Each row is a point. Two turns around zero, p and q, are shown by what they do to some points. Write where each new point lands after one turn and then the other. Backwards means that the second turn is done in reverse. Each puzzle has new turns, and all numbers are rounded.

Turn p:
[19 30 12] -> [ 3 18 33]
[22  4 20] -> [ 9 -9 27]
[  0 -15  -6] -> [  6  -9 -12]
[-19 -11 -32] -> [  1   9 -38]
[ -1 -24  29] -> [ -8 -36   8]
[-21  16 -24] -> [-11  27 -20]
Turn q:
[-3 14 17] -> [ 4 22  0]
[ 29  11 -17] -> [ 26 -15 -19]
[  7 -25  15] -> [ 5 -6 29]
[-37  26 -16] -> [-34  15 -31]
[  5 -26   2] -> [  0 -15  22]
Where do these land?
p, then q: [ -4   3 -29] -> [  7  -7 -28]
p, then q: [-15  -4  15] -> [-20   0   9]
q, then p: [ 18 -18 -15] -> [ 13 -26  -5]
p, then q: [ 2 -6 48] -> [-16  11  44]
p, then q backwards: [29  8 -5] -> [22 -2 21]
q, then p backwards: [-29  16 -13] -> [-35   4  -7]

Turn p:
[  8   5 -28  11 -29   4] -> [ -3   9 -35   4 -10  20]
[ 13  -2   0 -15   7  -1] -> [ 11   3  -2 -12   8 -10]
[ -1  -5  -6 -14   5  13] -> [  4  -2   3 -18   6   7]
[-7  4 16  8 -4  0] -> [  1  -3  12  12 -10   1]
[-8 -4  4 -8  4 -7] -> [-5 -6  6 -7 -3 -8]
[-1 -7  5 10  3 -3] -> [-3 -8  2 10  4 -2]
[-4  9  8  8 13 -7] -> [-7  7 13 10  4 -8]
Turn q:
[-9 11 -4 -8  3 -2] -> [-10   7  -8  -8   1   4]
[-5 -5 -4  2  7  2] -> [-4 -4 -6  7  0  2]
[-1 -6 41  6  3  0] -> [-9 -4 37  9 13  5]
[ 0 14 -7  6  5  5] -> [ 1 15 -7  3 -3  7]
[  3 -18 -10  -3 -23   2] -> [  9 -15  -1  -5 -17 -19]
[ 7  1 -2 -7  4  3] -> [ 5 -3 -2 -5  0  8]
[  5   2 -14   4   1 -11] -> [  9   4 -13  -1   6  -7]
Where do these land?
q, then p: [ 9  3 -4 -7  3  0] -> [ 8  2 -3 -8  5  2]
q, then p backwards: [ 2 12  5 14  3 -7] -> [ 9 14 -1  6 11  1]
q, then p: [-6 -6 -6 -2 10 -1] -> [-9 -5 -3 -2  7  7]
q, then p: [-13  -1  -8  -6  -7  -3] -> [-12  -3  -5  -8  -8  -4]
q, then p backwards: [48  0  4 -1 -6 -5] -> [ 25  -3  22 -20   2  29]
p, then q backwards: [-15  -4  -6   7  -2   0] -> [-12  -3   5  -7   7   7]
p, then q: [-2 -8  7 -1 -1 -6] -> [ 1 -8  2  2  4 -8]
q, then p: [-12   8   9   0   2  -4] -> [-9  3 14 -1 -5  1]
p, then q: [-10  -4   0  -3  -2  26] -> [ -1 -10  12   0 -17  17]

Turn p:
[  9 -24   7   6  29  -2  11   4 -12] -> [ 15 -16 -12   2  18   4  30   3  -2]
[ -4  -4   9  -4  16   0  35 -14 -21] -> [ -8   8 -15  -7  15  -8  33  -8 -20]
[ -6  11 -20  -3   3  -9  16  -6  22] -> [ -1  18 -23  -2   3  -5 -14 -16  12]
[ -1   9   5 -10  -9   9 -25  -5  -9] -> [ -1   5  23  -8  -4   2 -12  16  -7]
[  3  26  12  33  -2  10 -15  -2 -24] -> [ -5   3  16  35   1   4  -6  15 -31]
[-21   3 -21 -19 -14   0  16  36  24] -> [-26  10 -17  -7 -19  17  -5  -8  41]
[  7 -14  33  24 -12 -11  13  -1  17] -> [  3 -24  12  19  -5 -13  10 -36  -1]
[ 14  -9  28   6  24   8  -2 -18   9] -> [ 30  -2  17   3  18  -1  17 -16 -10]
[-12  -6  -2   1  -7  -8 -34  -5  -4] -> [ -2 -17  15  -8   8   4 -26  13  -2]
[  5   5 -33 -37 -13 -20   7  26  15] -> [-12  13 -21 -18 -17 -14 -10  14  46]
[  6   1 -18   4 -14  23 -23 -15 -17] -> [ 10   1   3  -9 -17  10 -18  23 -27]
Turn q:
[ 16   1   8  29  -3  21 -22 -13 -15] -> [ 19 -15   2   6  -7  25 -10 -24 -23]
[ -7  -6  15  24  13  16 -20 -16   9] -> [-12 -17  11  15  11  18  -8 -18 -21]
[ 16   9 -12 -17  21  19  16  18 -13] -> [ 19  24   5 -22  11   4  -1  23 -12]
[ -9  13  -2  12 -10 -19  16  -5  -2] -> [  0   9 -17  13  -3  -9  19 -11   8]
[ -6 -13 -22  -6   3 -16 -15  24  21] -> [  0 -18  -1  13  12 -18 -12  30  16]
[ 11  22  13 -18  13   2 -19  24 -19] -> [ 19  12   9 -16  -2 -27 -24  -1 -21]
[-25 -10 -34 -22  -3   5  20  -7  -6] -> [-20   5 -19  -9 -12   6  19  38   2]
[-12  -6  13 -10 -23  25  19 -10  27] -> [-31  20   9   6  -9  26  -8  -1  22]
[ 18 -22  19  19   3 -27  -3  12 -18] -> [ 27 -22  24   2  -3 -16  19 -17   6]
[ -2  11   2 -12 -13 -25   8 -27  15] -> [-21   0 -24 -10   2  -9   6 -19  23]
Where do these land?
p, then q: [-25  11  12  16  13  -8 -12 -19  20] -> [ -9 -18   3  -9  17   5  -4 -19 -33]
q, then p backwards: [ 21  -5  12 -15 -12  34   6  28   1] -> [  4  19  -3 -18  -4  25 -36  -2  17]
p, then q: [-4 -7 -3 13 -5  9 32 11 -6] -> [ -5   6 -18   8 -12  19  21  11   2]
q, then p: [  2  -4   9  -1  31  27 -18 -25  -3] -> [ -5  -1  13 -25  15  18  21  22 -21]
p, then q: [-17 -10 -20  10 -24  -9   0 -10  -1] -> [-10 -26  -9  -2 -21  -3  -6  16  -7]
q, then p: [-18  10  -8   2   9 -21 -29  -1   4] -> [ -5 -29 -19  -2  19  -4 -11  12   0]
q, then p: [ 16 -11  22 -31 -12   1  15  18 -20] -> [ -9  14  32  -7 -15 -28   3 -11  19]
p, then q: [ -3  28  -8  -1   6 -10 -11 -30  13] -> [  9 -11 -15  -8  12 -22 -16 -17 -23]
p, then q: [-12  -3 -24   1  13  -8  10   0  11] -> [ -3  -8 -19  -3  15   8  -8  19  -6]
q, then p: [ -6  18 -11  18   0 -15  -9   0 -14] -> [  4  -9 -26   6  -2 -14  -5  12 -12]
p, then q backwards: [ 48 -27  18 -10 -19   0  17  28  -5] -> [ -8 -34  -4   5 -26 -39  12   8 -36]

Turn p:
[ 10  -1   3   4  -9   1  -2   1 -12  -4  32   8] -> [  7  -5   0   4  -8   1 -19   4  -7  -3  29   1]
[ -1 -13   8  23 -11   6  10   3  -4  10 -20  -2] -> [-14  -4  24  -8  -6   3  11   6 -11 -11 -11  12]
[-17  26 -18  16   4  12  36  -9 -28   7 -16 -25] -> [-18  17  20   3  44  -3  35   5 -21   3  14   0]
[ 22 -20  12   3  38  -8   5  16  19 -14  -5 -23] -> [ 15 -32  10  23  10  19  -2 -10  11 -13 -29 -19]
[  1  12  10 -16  -2  12  -3   2   8 -18  -7  23] -> [  3   4  -9 -25   2 -12 -10 -15  17  -9   1  -6]
[ -7  -9 -24  16  -2   4  -1 -30  -3 -19 -12   9] -> [ -4  20   7  14  -9 -13  16 -32  -5  -5   4  15]
[  2  20  17  -8   6 -19   7 -14   6  -3   2  28] -> [ 21   0   5 -12   3 -35 -12   0  12  11   0  -3]
[-16 -25 -18   5 -14 -14   9  -1  -4 -17  19 -10] -> [-22 -13  -9  31 -15 -10   6  -5 -11  -2  16   1]
[ -4  -3 -21 -13   6   6 -18  14  -2  23  -8   8] -> [  0   7 -24  -5   3  18   5   9  10   7  -8  24]
[ 29 -24  26 -18  -3  -5  -6  10   0  20   8 -23] -> [ 18 -33   0  -8 -20  31  -1  16 -11   9  -7 -17]
[ -5   8   5 -12   0 -15 -39   7   4 -26  11  17] -> [  4   7 -30   1  -9 -12 -41 -16   2   3  -8  -3]
[ 12  18  -5   1  -8   3   0   1  18  15 -16   4] -> [ 12  19  -1 -13  -1  -2  12  16   7 -11 -13  -1]
[-26  13   6  -2  -4  16   1   0  -2  26  12 -15] -> [-21  15   7  -6   8  14   1  22   5  23  11  -7]
Turn q:
[ -4 -10   1 -14 -24  17  -9  35 -40   4   3  -3] -> [ 27 -29  36  -4  -2  13   3  18 -24   0  -8   7]
[  0  -5  36  11  26  -2   5  -1 -14   2 -13  -7] -> [-32   3  17   3  17   1  18  -4   5   2 -23   7]
[-15  11  -3 -21 -22 -14   0 -10  24  21   8  11] -> [ 13   8 -12 -13 -11   0 -17 -10   8  19  25  26]
[ 26  12  -2  -3  -1 -11  12   2   6  11   6  -6] -> [  9  19  10   7  -7 -19   5  -1   9  13   5  -8]
[ 13  20  -7 -12 -19  -8  11 -17  -2 -10  22  -2] -> [ 15  10   0  -2 -17 -28  -4 -19 -15  -4  13   1]
[-14   1  -8   8 -38   0 -17  -5 -22  19  20  -1] -> [ 14 -13  13  -6   9   5 -26  -6 -36  16  19   2]
[ 31   6  -9  -7  33   5  -5 -23  16  -7 -22  -5] -> [  5  23 -19  -5  16 -16   9  -7  31 -14 -22 -20]
[  9  -7  13  20   1  30  -9  -1  -3  11 -12  15] -> [  2  16   9  14  23  29  -4   1  -5 -10 -12  -2]
[  4 -17  12  -5 -10 -18 -14  13  28  -3 -18  -4] -> [  3 -20  -2  18  -1   9  -3 -10  36  11   4   6]
[ -1 -20  -6 -12  24   0   2  16  -4 -17  25   1] -> [ -2 -15  -6  -9 -11   5  39   6  -5  -7   8 -12]
[ -9  10   9  12  12 -14 -13  20  -6   6  -1 -12] -> [-21 -11  22  -8   5  -1  -3  10  11   5   7  -8]
[ -8 -12  -2   9  13  13  18 -15   2  12  -6  -6] -> [-13  14 -17  -1   1  10   2   4  -9  12 -20  -3]
[ -8  21 -11   6 -12  11   4  -3   9 -35   3  -7] -> [ -3  -4  -7   2 -27  -7 -19  -8  -5 -31   0  -9]
[-24  -9 -21   8  18 -10  17 -13   6 -15 -17  26] -> [-19  -1 -44   5   4  -5   0  24  -1 -14   1  13]
Where do these land?
p, then q: [-21  -2 -22  10  48  14 -16  -6   1 -30  18   9] -> [-29  30 -28  -7  26  12 -18 -21   5 -12  17 -23]
p, then q: [-17  23  10   4 -16   3  -6  17 -10   9   1  -3] -> [ -2 -15  14 -30  -2   3   2  16   6  -5   7   5]
p, then q: [ -3  18  12 -18 -27   1   0   6  -2 -19  -5  -8] -> [  6 -24  -2 -26 -12 -21  -2   0  -3   8  -7  -5]
p, then q: [17 10 30 11 19  7  4 10  8  5 -6 12] -> [  6  -5   9   2   8   9  17 -19  33 -10 -11   3]
p, then q backwards: [ -2 -22  -8 -24  11  -4   1 -24 -21   8   7  -3] -> [ -2 -31   8 -13 -15 -16   1  -2   9  12  22  -3]
q, then p: [ 16   3 -12   6  19  -7   5  14  -3  -3  20  -3] -> [ -9 -14   2  10  10  -3   4  20 -10  -2   7 -22]
p, then q: [ -6  21  -9 -11 -22  -6  12 -20  10  24  -3  -1] -> [  3  11  20  -2 -27 -19   0  18   4  18  10   8]
p, then q: [ -6 -23   9  -3 -25   6  25   3  -7   7  -4  -4] -> [ -1 -18  -3   4 -19   9  13   0 -20  13  -2  23]
p, then q backwards: [  4 -15  -6  33  -9   3  -9  -9  12   1  11 -23] -> [  8   4  13  24 -12  20  21  21   4  -9   7   2]
q, then p: [  7   5  19 -14   1 -36   5  24  12  12  13   1] -> [  2 -12  16   0 -21 -17  -7  34  21   8  11  -6]
p, then q backwards: [  7 -14  -5  -8  12  37   0   2  16  18 -26  -6] -> [ -3 -13  24 -20  27  27 -10  13  16   4  -3   0]
q, then p backwards: [ -9  14   0   9  -7 -11   2  -7 -11  -5 -33   4] -> [-13   7   3  18   7 -17  -4  25   1  -5   1  17]
p, then q backwards: [ 11 -17 -18   5  -3  -7 -23 -10  -4 -27   8  25] -> [  0   9   5 -11 -33  -1  11 -22  20 -22   3   7]

Turn p:
[  3   7  -3  -4  -4   2 -11 -10 -10   7 -12   5  -9 -17] -> [ -7   6 -15  -2  17  -9  -6   3  -3  16  -2  -4  -1  -5]
[ -3   9 -10 -15 -20 -24   6  -9  13 -13  24 -25  13 -14] -> [  5  12 -23  -1 -37  19 -16 -16   4   9   7  15   8   5]
[ 19  26 -23  -3 -16   4  16  -6   5 -10  -9  47   3  -1] -> [ 37  28  -2 -20  25   6   6   3   2   8 -23  -5  26   0]
[-29   3 -22  14 -17   1  20 -12 -11 -28  -3  -7 -20  24] -> [ 12  -6   2   9   6  -1   5 -14   8  -9 -21  54   2 -16]
[-20   0   2  -2   1   9  -9 -12 -16  15   7 -10 -26  14] -> [-26   0   3   1  16  -5   9  -5  -9  -2  13  27 -12  -8]
[-12 -11  13  -3  -8   2 -13 -15  17  -6 -18  -7 -12 -10] -> [-21  -8   1   0   6   6 -15  -4  21  16 -11   1 -13  -3]
[ 24  -8 -20  14  14  -4  11   4  29   0  -2  11  17   8] -> [ 20  -5   2   5  -1  22  16 -12   3 -16 -15 -29  10  10]
[-12   9  -2   4  12   3  17  -7   6 -26  17  -1   6 -16] -> [ 16 -13  -7  -7 -11  12  -7   0  13  -2  11   7  16 -24]
[  5  -9  17   1 -11 -18 -22   2 -31  25  -4  20  16  -3] -> [ -4  -2   9   0  11 -30  -9   4 -24  22  12  -9   4  33]
[  0  -7 -14  12 -12 -10 -10  16  -4  -5  -4   7  -4  -7] -> [ 11  -4 -11  15   9   0  -7  12   0   0  -8   6   0  18]
[-14 -13   1 -11  26   0  -6 -16   4  13   1   7   8   1] -> [-23 -14   2 -10   9  -3   4 -15   5  -7  13 -12  14   2]
[ 16  19  -4  10  32   8  14  26   6  15 -13   1  27  20] -> [  8  10  20  18 -10  -8  25   6  -9 -25  -4 -36  18 -10]
[ 10   3  14 -13  -1  17 -15   5  -6  -3  17 -33  12   3] -> [-11   9   3  -1 -24   0 -22   0 -18 -13  16  -5 -21 -12]
[ 13 -14  14  -5 -11   7  11   5 -13   1 -12 -12  -4 -28] -> [ -2 -12 -16 -12 -14 -14  -4  18  -5  17 -11  -8 -19  -5]
[ 13  -5  15 -13  31   0  -5   2   3  -2 -10 -14 -13  10] -> [-11   1   3   1  -2 -13  11  -7  18 -14  13 -19 -23  -9]
[ -9   5  10  29 -24   1   0  -1   4   9  10  27 -19   9] -> [10 -2 23  4 24 19 10 14 -6 23 -1 22 -1 11]
[ -4 -16  10 -15   9   4  -3  29   5   8  10 -16   4   8] -> [-18  -3   6   0 -22  -1   2  16   1 -24  10  -5 -10  13]
Turn q:
[-21  10 -17   0 -27   3  29 -10  10  15  -8  -9   7  -7] -> [ -3   5   1  -2 -11  31  34  -5  -3  15   9 -20   1 -11]
[  0   2   4  -9  -8 -11  12  15  -7  -9   8 -17 -11  -4] -> [-17   4  11 -13   1   0   3  -3  -4 -12   4  -8 -20   3]
[-28 -18 -31  -4   8   2  25 -10 -34 -25  12  -2  -7   2] -> [ 24 -33   4  -1   0   1  10  13 -24  -8   8 -20 -38 -19]
[ -6 -12  16  14 -21  12 -21   4  -8  -4 -14  -3 -17   2] -> [  2  -4  22 -18 -18   9 -17   6   9   7  -7  22   2  -7]
[ -4  10  19   0  39 -10  11   1 -21   7  -1  16  24   3] -> [ -6 -22   1  17  19 -26   8  19 -16  -8   7  -6  25  17]
[  6 -13   3   1   5   0  -2  -6  17  -9   7  12 -22  20] -> [  9   4   6   9  20  -3 -13  -8  16  -2  -1  13  -9 -20]
[ 20   9  -7   4   8 -21  31   2  19 -14 -11  -9  22 -11] -> [ -5  28  -6   7   6 -15  29  10   8 -11 -14 -30   0   5]
[  1  19  23   8  24  25  -9 -11  -4  20 -10 -25 -17  12] -> [ -7 -13  21  -5  19   7 -28 -14  -7  21 -19 -11  27  12]
[  6  22   5   1   5   3   7 -12  -5  -7  10   5   7 -11] -> [  9   1  -6  -6   9   3   6  -3 -11 -19  -2  -9  16   8]
[ 11   7   8  -7  16  -7 -36   0 -10  14  -5   5 -24  -7] -> [  5   4   7  -4   4 -17 -23 -17 -15  11  -2  28   5  22]
[ 22  -7  -8 -12 -13  16  -6  13  36   4  -2  20   4  -6] -> [ -5  19 -36  -8   3  -1   6  -9  28   8  -6  18   3 -10]
[  8   2 -20   4 -25 -18  -5  19 -13   1   4   5  19   3] -> [ -3  11 -12   6 -18  12   9  21   4  -7  12   8 -19  21]
[  0 -31  12   1 -21  -3 -14  -9 -10  11   0  -2  22   7] -> [  2  -4   3   2 -29  -4 -15  14  19   6  28  -1   8  -2]
[-12  -7  -5  16   7   0   4   3  10  16  10 -12  -5  -6] -> [-13   8   0  10  -2   7  -8   1 -17  12  -1  -7   1 -17]
[ -3   8  -3 -17   1   8 -27   1  21 -20   1  14  -2   4] -> [  6  -8 -15   7  -4  -3  -1 -26  15 -13 -17  22  -2  -1]
Where do these land?
p, then q: [ -5  -9  -2  -7   2   8  -8  -9  14  -7  15 -11  20   9] -> [ 14 -15   1  -9 -18   5 -12 -11  10 -11  -1   1   6  -6]
p, then q: [-17  42   0  -5  10 -13  22   9  15   2   2  -7   5 -14] -> [-18  18 -28  -3 -15  25  23   9  -4  -9   0  -9  19   0]
q, then p: [  6 -17   5  13  -1   1   2 -15   4  29 -15 -10  10  -8] -> [-14  14   2  11 -20   6  -1   6 -26  11   7  -9  10   9]
p, then q: [ 11 -18  -8  13   2 -17  -6   9  12 -48  11   1  -1   1] -> [ 20  25 -12  -2   8  -3 -28  -4  32  -1 -18  10  -6 -11]
q, then p: [  4  24 -14  12 -11  17 -16  -3  18   1   4  -1  -7  -8] -> [ -1  13   1  -6  21  -5  -9  -5 -12  -3 -23 -10   8 -21]
q, then p: [  5  24  14   5   0 -17 -11  -3  -5  30 -10  13  15   4] -> [ 12   1  37   4  -5   1   6  -8 -20 -10   5   1  22   5]
q, then p: [ 15  -2  19   4 -15  16  -1  -4 -11  21   2  -5  19 -13] -> [-12  17   4  -5 -19   7 -19  -1 -16 -19   2   1  14  12]
q, then p: [ 11   2   7 -11  -7   2   9  -3  15  20   7  27  -1  -1] -> [  8   0  -5 -10   0  16   8  -6  -4  -9  14  -9  29  -6]
p, then q: [-17  -5  -4   8   9  18  22  -4 -27   0 -13  19   1   6] -> [ -3   0   0   0  -3 -42  19  15  -1  -5  12  -3   0   2]
q, then p backwards: [ 13 -17 -15  -6   8   7  -4   4 -15  14   4   1   5  -3] -> [  9  -4   6  -3  -7  -8  -9   2 -16  -1   5   0  -4 -26]
p, then q: [-31 -14   9  11  37  -4  -4  16 -14 -25  12  -2 -47   8] -> [ -6  19 -16  13  22 -23  -1   6  -6 -27  -3  20 -14 -55]
p, then q backwards: [  5   5  -7   9 -10   3  16  13   0  -7  -2 -11 -14  23] -> [ -8   6 -14  11  -8 -17  -5   4   7 -22  -9  14  -7  -1]
p, then q: [  5  -4   2 -41 -11  -4 -14  12  18 -16 -20  -4  13  -4] -> [ -5   2   9  16 -19  15   6 -33  20   0 -22  11  -7  15]
q, then p backwards: [-16  -9   0   2 -19 -12   4  -6 -15  23   1   2  13  -7] -> [ -3  11  18   4   7 -10   6   8   0  16  28  -8   6  -7]
q, then p: [ 11  -2  -5  -8   6  -7  -9 -14  -9 -37   2 -11 -31   8] -> [  6  10  -3  -4  14 -10  -3 -14  28  12   9 -12 -37  -4]
